Rows are points. To make a cloud, some directions were put in groups of two or more. Within a group, all points are equally far from the middle, so they leave a hole (a ring in 2 directions, a hollow ball in 3). The other directions are filled evenly. Then the cloud was stretched, turned, moved and blurred a little. Count the holes, and give their numbers of directions, smallest first.

Cloud (14 x 2):
-0.019  -0.172
0.277  0.185
0.313  0.039
-0.173  0.055
-0.162  -0.014
0.048  0.281
-0.054  0.249
-0.086  0.216
0.014  0.278
-0.109  -0.114
0.084  0.284
0.064  -0.182
0.001  0.279
0.017  -0.179
Holes: 1 (2)

Cloud (22 x 3):
0.106  0.055  0.035
0.043  -0.197  0.350
0.075  -0.306  0.169
0.011  0.157  0.088
-0.242  -0.189  0.054
-0.022  -0.050  0.231
0.420  -0.052  0.064
-0.088  -0.170  0.177
0.077  -0.343  0.229
0.279  -0.136  0.146
0.397  -0.123  0.060
0.056  0.084  -0.259
-0.006  -0.088  -0.108
0.156  -0.191  -0.151
0.173  -0.214  -0.031
-0.110  -0.065  0.224
0.067  0.057  -0.018
0.134  0.019  -0.009
-0.065  -0.269  0.021
-0.130  0.032  0.195
0.341  -0.159  0.150
0.001  0.188  0.280
Holes: 0

Cloud (29 x 4):
-0.266  0.178  -0.163  -0.208
0.123  -0.155  -0.044  0.073
0.209  0.300  -0.227  -0.043
0.335  -0.157  -0.047  0.089
0.251  -0.260  0.107  0.001
-0.020  0.136  -0.055  -0.255
0.267  0.215  -0.107  -0.032
-0.100  0.032  0.006  0.144
0.067  0.034  0.149  -0.181
0.119  0.119  -0.186  -0.078
-0.211  -0.152  -0.011  -0.014
0.178  0.168  -0.027  -0.078
0.123  -0.271  0.139  -0.291
0.237  -0.249  -0.088  -0.289
0.131  0.176  0.086  -0.192
0.029  -0.165  0.197  -0.238
-0.113  -0.168  -0.044  -0.078
0.234  -0.493  0.254  -0.212
0.131  -0.152  0.179  -0.035
-0.019  0.007  -0.268  0.124
0.155  0.052  -0.248  -0.327
-0.153  0.026  0.077  0.257
0.281  -0.093  0.013  0.159
-0.065  -0.015  -0.216  0.200
0.168  0.150  -0.211  -0.089
0.193  -0.061  -0.053  -0.232
0.207  0.080  -0.050  -0.203
-0.159  -0.317  0.084  -0.007
0.070  -0.314  0.023  0.003
Holes: 0

Cloud (81 x 8):
-0.192  -0.235  -0.028  -0.127  -0.001  -0.092  0.365  -0.151
-0.130  -0.299  -0.009  0.361  -0.391  -0.088  0.021  0.021
-0.141  0.162  0.304  0.266  0.261  -0.321  -0.114  -0.182
0.268  0.240  0.417  0.176  -0.097  -0.173  -0.227  0.017
-0.094  -0.052  0.024  0.172  0.142  -0.066  -0.171  -0.253
-0.057  -0.446  -0.190  -0.097  -0.128  -0.093  -0.165  0.035
-0.208  -0.103  0.101  0.191  -0.009  0.054  0.110  -0.272
-0.271  -0.167  0.145  -0.089  -0.229  -0.302  0.056  -0.370
0.191  0.025  0.203  0.000  -0.200  -0.008  -0.254  -0.267
-0.098  -0.137  0.201  0.235  -0.195  0.048  0.148  0.059
-0.347  -0.051  -0.286  -0.045  -0.209  -0.179  -0.112  -0.105
0.143  -0.280  0.039  0.143  0.056  -0.140  0.084  -0.127
-0.037  -0.002  -0.117  0.138  -0.258  -0.175  -0.071  0.213
-0.268  0.025  0.041  0.052  -0.205  -0.150  0.112  -0.350
0.088  -0.076  0.009  -0.057  -0.133  -0.064  0.044  -0.314
-0.238  -0.336  -0.070  0.234  -0.072  -0.241  -0.101  -0.239
-0.243  -0.046  -0.158  0.287  -0.162  0.098  -0.054  0.125
-0.078  -0.382  -0.349  -0.120  -0.116  -0.070  0.230  0.210
0.224  0.137  0.110  -0.225  0.116  -0.138  -0.041  -0.136
0.078  -0.226  0.071  0.226  -0.215  -0.247  -0.221  0.177
-0.060  0.209  0.243  0.270  0.189  -0.383  -0.404  -0.039
-0.234  -0.052  -0.107  0.124  0.045  -0.111  -0.037  -0.280
0.014  -0.020  0.022  0.119  -0.186  -0.093  -0.300  0.212
-0.240  -0.119  0.111  0.056  0.230  -0.041  0.121  -0.234
-0.153  -0.014  0.011  -0.280  -0.092  -0.120  -0.071  0.012
-0.083  -0.209  0.048  0.129  0.087  -0.049  -0.014  -0.033
0.037  0.161  -0.045  -0.123  -0.352  -0.124  0.122  0.280
-0.195  -0.095  -0.004  -0.068  0.211  -0.067  0.155  -0.050
-0.018  0.017  -0.012  -0.146  0.312  0.032  0.177  -0.077
-0.038  -0.135  0.160  0.311  0.042  -0.268  -0.054  0.022
0.114  0.095  0.293  0.042  -0.232  0.229  -0.201  -0.067
-0.156  -0.047  0.148  0.157  0.097  -0.300  -0.220  -0.030
-0.025  -0.273  -0.192  0.122  -0.059  -0.269  0.099  0.108
-0.288  0.003  0.046  0.130  -0.318  -0.153  0.128  0.106
0.078  0.073  0.014  0.109  -0.333  -0.214  0.015  0.101
0.260  -0.006  -0.205  -0.100  -0.053  0.124  -0.224  0.157
0.080  0.340  0.044  0.327  -0.252  0.105  -0.229  -0.194
-0.153  0.027  0.029  0.124  -0.116  -0.134  -0.141  0.172
-0.044  -0.010  0.128  0.425  0.016  -0.272  0.038  0.249
-0.091  0.068  0.053  0.195  0.168  -0.087  -0.093  0.371
-0.204  -0.021  0.370  0.237  -0.255  -0.500  -0.013  0.031
-0.154  0.204  0.094  0.037  -0.239  -0.189  0.105  -0.176
-0.236  0.141  0.103  0.290  -0.094  -0.198  0.153  0.289
-0.028  0.027  -0.190  0.003  0.115  0.017  0.016  -0.224
-0.085  -0.140  -0.076  0.183  0.172  0.025  -0.266  -0.195
-0.006  -0.132  0.114  0.015  -0.160  -0.193  -0.165  -0.014
-0.208  -0.072  -0.317  -0.133  0.198  -0.092  -0.032  0.210
-0.008  0.031  -0.011  -0.020  0.300  -0.148  -0.313  0.272
0.040  -0.160  0.194  0.002  0.008  -0.270  -0.038  0.006
-0.032  -0.368  -0.251  0.187  -0.151  -0.016  -0.066  -0.004
-0.062  -0.341  0.238  -0.006  -0.350  -0.066  0.087  -0.184
-0.028  -0.099  -0.011  0.144  0.123  -0.188  0.006  0.347
-0.022  0.095  0.076  0.000  -0.052  -0.121  -0.194  -0.027
-0.236  0.183  0.083  0.441  0.030  0.018  0.010  -0.107
-0.200  0.004  0.094  0.311  -0.268  -0.219  -0.311  -0.039
-0.132  0.077  -0.304  0.157  0.123  -0.002  -0.073  -0.239
0.109  -0.012  -0.110  -0.095  0.170  0.104  -0.204  0.057
0.090  -0.330  0.217  0.015  -0.032  -0.196  0.289  -0.062
0.020  0.258  -0.218  0.213  -0.273  0.107  -0.248  0.057
-0.104  -0.119  0.228  -0.065  -0.354  -0.161  -0.041  0.084
-0.226  -0.011  -0.020  0.043  -0.075  -0.132  -0.086  -0.140
0.154  0.190  0.173  0.029  -0.050  0.147  0.029  -0.211
0.261  -0.053  0.306  0.127  -0.111  0.084  -0.030  -0.129
-0.135  -0.029  0.194  -0.161  -0.114  -0.301  -0.237  -0.124
0.196  0.186  -0.062  -0.120  -0.048  -0.070  0.021  -0.083
0.321  0.020  0.097  -0.345  0.126  -0.117  -0.105  -0.070
-0.203  -0.095  0.081  0.327  -0.144  -0.155  -0.248  0.112
0.036  0.012  0.254  0.001  -0.014  -0.097  0.105  -0.018
-0.050  0.112  -0.076  -0.147  -0.128  0.108  -0.062  -0.323
0.014  -0.039  0.202  -0.244  -0.241  -0.292  0.046  -0.096
0.032  -0.039  -0.155  -0.082  -0.068  0.155  -0.108  0.092
-0.124  -0.147  -0.168  -0.133  -0.170  -0.165  0.015  -0.246
-0.030  -0.038  -0.070  0.192  -0.088  0.106  0.134  -0.067
-0.109  -0.126  0.123  -0.041  -0.041  -0.057  0.072  -0.386
0.188  -0.024  -0.022  0.055  -0.369  0.006  -0.337  0.080
-0.136  -0.053  0.307  0.042  0.206  -0.191  -0.068  -0.263
0.193  -0.090  0.190  0.115  -0.197  -0.157  -0.085  -0.167
0.196  -0.103  -0.254  -0.156  -0.042  0.046  -0.082  0.260
0.073  -0.216  -0.512  -0.342  -0.253  0.001  -0.072  0.042
0.009  -0.206  -0.207  -0.031  0.103  -0.292  -0.143  -0.025
0.110  -0.002  0.030  -0.113  -0.131  0.146  0.059  -0.278
Holes: 0

Cloud (94 x 9):
0.341  -0.035  -0.046  0.009  0.160  0.065  -0.226  -0.002  0.005
-0.041  0.285  0.033  0.192  -0.105  0.213  -0.114  0.148  -0.170
0.099  -0.209  0.374  0.076  0.131  -0.078  -0.043  -0.129  -0.087
-0.075  -0.056  0.208  0.316  0.234  -0.013  -0.236  -0.018  -0.016
0.054  -0.057  -0.039  0.113  0.019  0.122  -0.183  0.045  0.500
0.107  0.088  -0.072  0.034  0.101  0.281  -0.016  0.009  -0.122
0.208  -0.284  0.097  -0.021  0.023  0.088  -0.162  -0.305  0.127
0.104  -0.225  -0.027  0.026  0.121  0.279  -0.087  -0.164  0.130
-0.130  -0.207  0.170  0.136  0.235  -0.086  -0.029  -0.095  0.314
-0.253  0.122  0.205  -0.054  -0.194  -0.150  -0.276  0.116  0.234
-0.292  -0.126  0.096  0.147  -0.008  -0.251  -0.044  0.140  -0.070
0.031  -0.261  0.178  -0.002  0.061  -0.174  0.072  0.057  0.251
0.000  -0.454  -0.074  0.228  -0.067  -0.006  -0.022  0.032  0.206
0.190  -0.153  0.142  0.016  -0.051  0.325  -0.068  -0.101  0.098
-0.125  -0.001  0.426  -0.074  -0.072  -0.180  0.085  -0.081  0.016
0.217  0.280  -0.048  0.116  0.022  0.229  -0.066  0.141  0.183
-0.151  0.013  -0.121  -0.128  0.125  -0.110  -0.190  0.106  0.114
-0.051  0.010  -0.108  0.029  -0.114  0.037  -0.219  0.218  0.403
-0.003  -0.124  0.125  -0.055  -0.183  0.122  -0.232  0.146  0.207
0.044  0.298  -0.191  0.080  -0.051  0.073  -0.084  0.188  0.312
0.002  0.082  0.280  0.044  0.240  0.097  0.144  0.079  -0.031
0.402  0.150  0.050  0.002  0.059  -0.089  -0.020  0.132  0.140
0.474  -0.113  0.027  0.122  -0.106  0.235  0.183  -0.053  -0.031
0.048  0.168  0.237  0.372  0.103  0.025  -0.004  0.161  0.098
0.024  -0.264  0.155  -0.147  -0.151  -0.309  -0.340  -0.041  0.052
-0.172  0.070  0.396  -0.162  0.117  -0.038  -0.147  0.041  -0.068
-0.054  -0.147  0.045  -0.128  -0.190  0.160  -0.129  0.121  0.052
-0.009  -0.002  -0.177  0.212  -0.187  -0.011  -0.001  0.270  0.296
0.172  0.149  0.148  -0.022  0.142  -0.059  -0.284  -0.116  0.274
0.184  0.005  0.021  0.159  -0.283  -0.203  -0.064  -0.111  -0.092
-0.162  -0.222  -0.126  0.189  -0.118  0.074  0.004  0.276  0.096
0.343  -0.080  -0.072  0.135  -0.249  0.015  0.005  0.228  -0.036
0.073  0.163  0.046  0.295  -0.328  -0.180  0.042  0.034  0.164
0.019  0.184  0.182  -0.022  0.015  -0.184  -0.109  0.103  -0.246
-0.043  -0.223  0.246  0.183  0.169  -0.016  0.114  -0.033  -0.121
-0.088  0.102  -0.081  0.222  -0.192  -0.098  0.059  0.297  0.233
-0.104  0.107  -0.192  0.094  -0.047  0.012  -0.189  -0.033  0.087
-0.128  0.220  0.135  -0.085  -0.026  -0.249  -0.399  0.162  0.170
0.018  -0.196  0.067  0.463  0.015  0.009  -0.092  -0.013  0.016
0.009  0.142  0.144  -0.133  0.047  -0.174  -0.125  0.239  -0.182
-0.208  0.199  -0.118  0.044  0.168  -0.032  -0.360  0.090  0.050
-0.247  -0.173  -0.029  0.324  0.078  0.245  0.101  -0.064  0.130
-0.057  -0.120  0.342  0.191  0.113  -0.019  0.064  0.112  0.118
0.061  -0.155  0.026  0.385  -0.096  0.117  0.147  -0.102  0.302
-0.271  -0.167  0.084  0.113  -0.309  -0.063  0.010  -0.036  0.250
0.296  -0.028  -0.149  0.029  0.210  -0.106  -0.114  -0.047  0.265
-0.278  0.001  0.179  0.068  0.229  -0.033  0.009  0.285  -0.053
0.162  -0.148  -0.170  0.323  0.053  0.079  0.091  -0.115  0.140
0.121  -0.238  0.016  -0.012  -0.315  0.001  0.200  0.128  0.023
0.076  -0.050  0.185  0.142  0.107  0.059  -0.077  0.315  0.172
-0.175  -0.327  -0.010  -0.069  -0.034  0.011  -0.275  -0.007  0.160
-0.362  0.248  0.255  0.230  0.183  -0.073  -0.010  0.082  -0.005
-0.098  -0.148  0.142  0.125  -0.285  -0.222  0.061  0.069  0.301
-0.406  0.159  0.059  -0.008  -0.070  0.047  -0.122  0.019  0.331
-0.040  0.182  0.065  0.053  0.451  0.233  -0.213  0.134  -0.006
-0.188  -0.213  0.130  0.224  -0.128  0.032  0.129  0.080  0.288
-0.304  0.135  -0.040  0.080  0.041  0.070  -0.297  0.071  -0.050
0.163  0.250  0.143  -0.057  -0.287  0.091  0.127  0.004  -0.117
-0.141  0.227  0.143  -0.041  0.023  -0.248  -0.413  0.203  0.073
0.186  -0.207  0.111  0.130  -0.229  -0.147  -0.227  0.133  -0.117
-0.447  0.003  0.117  0.091  0.333  0.057  -0.159  0.030  0.315
0.125  -0.276  0.038  -0.100  -0.129  0.168  0.033  -0.121  0.386
-0.077  0.070  0.271  -0.010  -0.302  -0.312  -0.023  0.067  0.117
-0.263  0.093  0.173  0.049  0.241  -0.032  -0.145  -0.168  0.190
0.204  0.045  -0.199  0.224  -0.277  -0.044  0.200  0.106  0.037
0.114  0.206  -0.128  0.126  -0.011  0.142  -0.018  -0.097  0.413
-0.113  -0.109  -0.062  0.418  0.212  0.050  -0.149  -0.051  0.150
-0.080  0.049  0.057  0.251  0.103  -0.127  0.006  -0.127  -0.025
-0.045  -0.085  -0.181  0.339  0.188  0.324  -0.116  0.017  0.205
-0.003  -0.429  0.197  0.075  -0.306  -0.170  -0.094  -0.105  0.032
-0.069  -0.044  -0.098  0.184  0.084  0.244  -0.050  -0.182  0.159
-0.252  0.307  -0.065  0.004  0.338  0.082  -0.135  0.231  0.097
-0.047  0.193  -0.163  0.107  -0.078  0.009  -0.077  0.322  0.300
-0.202  0.061  -0.097  0.170  -0.168  0.110  0.185  0.192  0.071
-0.440  -0.013  -0.119  0.212  -0.071  0.166  -0.020  0.129  0.181
0.032  0.259  0.193  0.253  0.102  -0.180  -0.211  0.174  0.022
-0.012  0.278  0.034  0.182  -0.097  0.066  -0.115  -0.113  0.298
0.015  -0.371  0.252  0.128  0.010  -0.095  0.012  -0.256  0.014
-0.295  -0.187  0.252  0.202  0.093  -0.270  -0.284  0.201  0.113
-0.097  -0.040  0.064  -0.014  0.071  0.121  -0.197  0.306  0.317
-0.449  -0.069  0.062  0.234  -0.120  0.062  0.007  0.130  0.288
0.272  0.027  0.213  -0.020  0.209  -0.007  -0.252  0.070  0.101
-0.181  -0.126  0.236  -0.203  0.115  -0.123  -0.402  0.078  0.180
-0.156  0.114  0.100  0.138  -0.084  -0.351  -0.029  0.208  0.138
-0.014  -0.307  0.029  0.387  0.053  -0.056  -0.138  -0.053  0.137
-0.054  -0.204  0.145  0.105  -0.018  -0.060  0.220  -0.074  -0.169
-0.066  0.174  -0.192  0.202  -0.217  0.005  0.158  0.076  0.212
-0.035  -0.198  0.274  -0.183  -0.068  -0.326  -0.316  -0.081  0.271
0.173  -0.239  0.016  0.351  -0.138  0.094  0.211  -0.148  0.212
-0.026  0.216  -0.066  -0.119  0.017  -0.117  -0.287  0.203  0.326
-0.189  0.017  0.032  -0.199  0.223  -0.004  -0.164  0.160  0.081
0.280  -0.102  0.279  -0.158  0.233  0.058  -0.089  -0.082  0.029
-0.006  -0.101  -0.219  0.311  0.174  -0.042  -0.287  0.069  0.247
-0.034  0.230  -0.036  0.155  0.058  -0.188  -0.038  0.357  0.117
Holes: 3 (2, 3, 3)
